Each point is reached from the start by the listed moves, each made 0, 1 or 2 times, or once backwards (-1), plus a little noise. Say if it took an odd or an even number of moves. Then give how often each move was made.
In the rows, 128 means zero.

Moves:
(1): [183  90  74 111 147]
(2): [122 142  82 124 127]
Start: [111 139 136 128 150]
Points:
[117 125 183 133 150] -> odd (0, -1)
[ 99 168  44 120 149] -> even (0, 2)
[ 46 207  99 138 129] -> odd (-1, 2)
[ 63 162 236 149 130] -> even (-1, -1)

Moves:
(1): [164 123 125 128 157 138 127 128 136 119]
(2): [139 162 122 117 112 121  96 134 160 118]
(3): [133 118 159 100 125 129 140 106 113 118]
(4): [123 132 151 153 121 127 140 143 126 111]
(5): [141 116 135 127 162 116 107 137 132 119]
(6): [120 134 128 134 137 152 127 110 143 122]
(7): [107 156 120 126 150 124 154 117 128 131]
(8): [119 140 131 110 121 128 130 149 128 131]
Start: [118 116 137 130 133 154 144 137 134 124]
Points:
[149  86 218  39 110  94  73 168 118  90] -> odd (-1, 1, 2, 0, 2, -1, -1, 1)
[114 249 107  38 145 178 152  85 206 115] -> even (1, 2, 1, -1, -1, 1, 2, 1)
[144  88 171  59 189 121 164  73  98 115] -> odd (0, 0, 2, -1, 1, -1, 1, -1)

Moves:
(1): [143 133 133 126 125 123 131 129 137 120 141 125 132 132 121 129 130 124
 118]
(2): [134 133 127 132 135 129 143 118 117 126 136 119 132 134 126 131 125 137
 128]
(3): [122 126 145 135 132 125 136 133 121 118 134 130 115 135 138 116 120 131
 123]
(4): [133 116 122 139 119 122 127 124 119 126 135 136 128 129 124 132 128 132
 130]
(5): [135 114 118 131 144 123 120 109 131 134 124 124 116 132 127 127 125 136
 127]
(6): [128 129 119 148 128 140 123 133 134 133 125 118 127 121 136 125 129 121
 118]
(7): [129 114 129 133 137 132 139 145 135 126 122 134 128 135 132 134 126 117
 138]
(8): [126 131 129 131 137 120 118 138 121 129 139 127 137 128 129 124 124 126
 138]
(9): [125 130 133 132 126 125 134 138 138 132 131 123 128 119 122 138 132 136
 133]
(10): [136 120 131 131 126 110 124 134 119 140 118 110 131 130 132 127 130 125
 125]
(11): [114 128 123 130 111 132 136 121 140 136 137 120 130 130 139 127 130 122
 117]
(12): [132 132 140 132 132 130 114 122 132 139 135 138 148 111 138 140 134 125
 126]
(13): [121 123 134 131 135 121 123 128 130 119 124 114 134 124 125 138 135 129
 123]
(14): [133 135 127 135 120 125 107 135 123 139 120 139 140 151 121 117 128 139
 134]
(15): [132 127 122 125 117 126 123 131 139 122 136 127 123 126 139 136 133 132
 132]
(16): [129 130 134 139 130 133 123 127 114 143 132 133 121 136 128 143 123 122
 129]
(17): [125 128 130 117 129 139 126 134 122 133 134 137 127 124 135 122 149 135
 120]
(18): [138 112 125 117 119 136 118 133 126 135 129 123 126 124 129 139 120 147
 126]
Start: [116 126 135 129 124 112 109 119 125 150 132 132 125 118 116 129 114 132
 137]
Points:
[143 153 125 150 160 110 130 114 128 142 140 137 156 193  48 116 141 157
 137] -> even (2, 2, -1, 0, 1, 0, 1, 0, 1, -1, 0, -1, 1, 2, -1, 0, 1, -1)
[177  93 165 131 132 123  89 172  98 147 224 108 141 125 192 132 128 174
 107] -> odd (2, 2, 2, 0, 0, 1, 1, 2, -1, 1, 0, 1, 0, 0, 2, 0, 2, 2)
[195   7 122 108 150  46  73 194 140 165 161  82  94 107 104 224 130 171
 174] -> even (2, -1, -1, 1, 2, -1, 2, 2, 2, 2, -1, -1, 1, -1, 2, 1, 1, 2)

Moves:
(1): [147 131 123 132 136 131 128 129 134 136 128 125 138 128 138 124 128 133
 127 122 131 138 127 131 126]
(2): [135 136 127 121 138 126 122 137 133 132 127 125 131 116 117 138 128 134
 131 129 131 126 128 133 128]
(3): [133 123 135 122 132 136 121 121 121 130 135 128 128 117 133 133 134 125
 129 125 129 127 133 121 135]
(4): [122 137 144 134 121 132 128 121 126 127 142 132 123 131 143 126 148 117
 126 135 131 131 118 123 120]
(5): [128 125 137 133 136 124 119 122 138 123 126 134 137 130 112 119 136 133
 127 141 138 127 132 129 128]
(6): [119 126 121 126 134 129 124 120 136 145 119 128 132 140 131 116 116 124
 125 123 128 134 123 117 119]
(7): [118 125 136 123 133 141 139 130 130 127 131 132 132 133 130 130 133 135
 119 124 135 132 130 121 129]
(8): [128 135 124 132 133 121 115 144 133 119 131 126 126 125 138 124 125 115
 123 126 130 124 130 120 128]
(9): [128 132 137 127 121 132 127 131 132 123 129 134 127 120 114 121 136 123
 122 132 123 132 133 129 132]
(10): [132 131 137 138 133 117 137 132 130 137 127 125 131 136 122 123 120 130
 131 123 126 130 133 131 139]
(11): [132 124 123 127 122 135 123 120 138 132 151 132 128 133 134 131 131 133
 126 125 122 129  99 132 136]
(12): [135 133 114 134 130 129 129 123 141 150 125 129 141 135 116 134 135 119
 131 124 142 127 127 122 140]
(13): [126 144 130 130 130 127 127 131 132 117 129 126 146 137 124 124 124 124
 128 125 122 121 142 112 123]
(14): [133 132 129 122 122 127 122 131 130 123 129 129 129 133 136 134 126 136
 129 135 123 131 126 129 133]
(15): [121 136 133 122 130 131 139 122 124 120 111 134 129 127 128 125 129 120
 124 131 120 117 129 132 132]
(16): [121 124 128 131 125 132 122 126 138 126 127 125 134 123 128 130 133 126
 127 132 128 129 126 134 128]
(17): [136 114 132 118 130 131 127 127 129 137 135 127 124 127 124 121 143 131
 141 121 130 125 132 137 126]
(18): [130 132 125 128 123 129 119 124 140 131 128 129 133 117 133 130 139 142
 127 122 132 128 122 122 133]
(19): [130 133 131 129 131 142 132 133 125 125 128 125 134 119 127 114 131 138
 137 136 130 132 136 119 132]
(20): [126 129 126 129 126 130 124 137 120 129 131 130 136 121 122 128 132 134
 126 136 123 124 130 133 129]
(21): [130 122 133 111 127 139 133 118 133 133 127 113 131 124 124 131 121 132
 117 128 147 112 140 129 128]
(22): [122 137 123 117 124 115 134 124 138 117 136 127 146 127 145 123 134 126
 126 130 143 141 134 129 129]
(23): [130 136 123 138 137 130 135 130 133 130 149 131 125 135 142 122 123 143
 131 129 123 135 149 132 127]
(24): [123 137 131 125 120 143 118 129 119 120 132 141 133 133 125 135 116 138
 128 123 125 129 121 135 139]
Start: [112 124 135 118 125 124 126 122 126 136 129 130 127 128 132 125 135 130
 129 139 132 125 129 108 129]
Points:
[119 125 168  99 104 199 142 112 133 173 170 147 115  50 123 152 249 184
 140 165 103  98 109 130 182] -> odd (-1, 1, 1, 1, -1, -1, 1, -1, 1, 0, 1, 1, -1, 1, 2, 1, 1, 2, 1, 2, 0, -1, 1, -1)
[ 87 198 171 145 139  67 114 158 129  33  89 118 176  79 129  88 174  68
 132 191 123 114 172  69  98] -> odd (0, 1, 0, 1, 1, -1, -1, 1, 0, 0, -1, -1, 2, -1, 1, 1, -1, 0, 1, 0, -1, 1, -1, -1)
[113 187 151 109 125 110 102 108 173 160 168 134 146 104 196 103 160 132
 114 153 144 116 176  95 196] -> even (-1, 0, 2, 1, 0, 1, -1, 2, 1, 2, 0, 1, -1, 2, 2, 0, 0, 2, 0, 1, 1, 1, 2, 0)
[103 177 149 158  90 160  74  91 185 110 177 197 233 109  79 120 218 176
 135 163 145 157 154 114 204] -> odd (0, -1, 1, 0, 2, -1, 0, -1, 2, 0, 0, 2, 1, 0, 0, 2, 0, 2, 0, 1, -1, 1, 1, 2)
[ 93 168 124 106 163 129 103  85 182 135 146 162 196 173 106  86  96  72
 104 106 131 128 172  66 152] -> odd (0, 0, 2, -1, 1, 2, 0, 1, 2, 0, 1, 1, 2, -1, 1, 0, 0, -1, -1, -1, 0, 1, 1, 1)
[ 57 167 195  72  86 170 112  76 143 132 177 131 170 110 216 171 151 185
  99 150 131 131  77  99 170] -> odd (-1, 1, 2, 2, -1, 1, 1, -1, -1, 2, 1, -1, 0, 2, 1, 2, -1, 2, 0, 1, 1, 1, 0, 1)
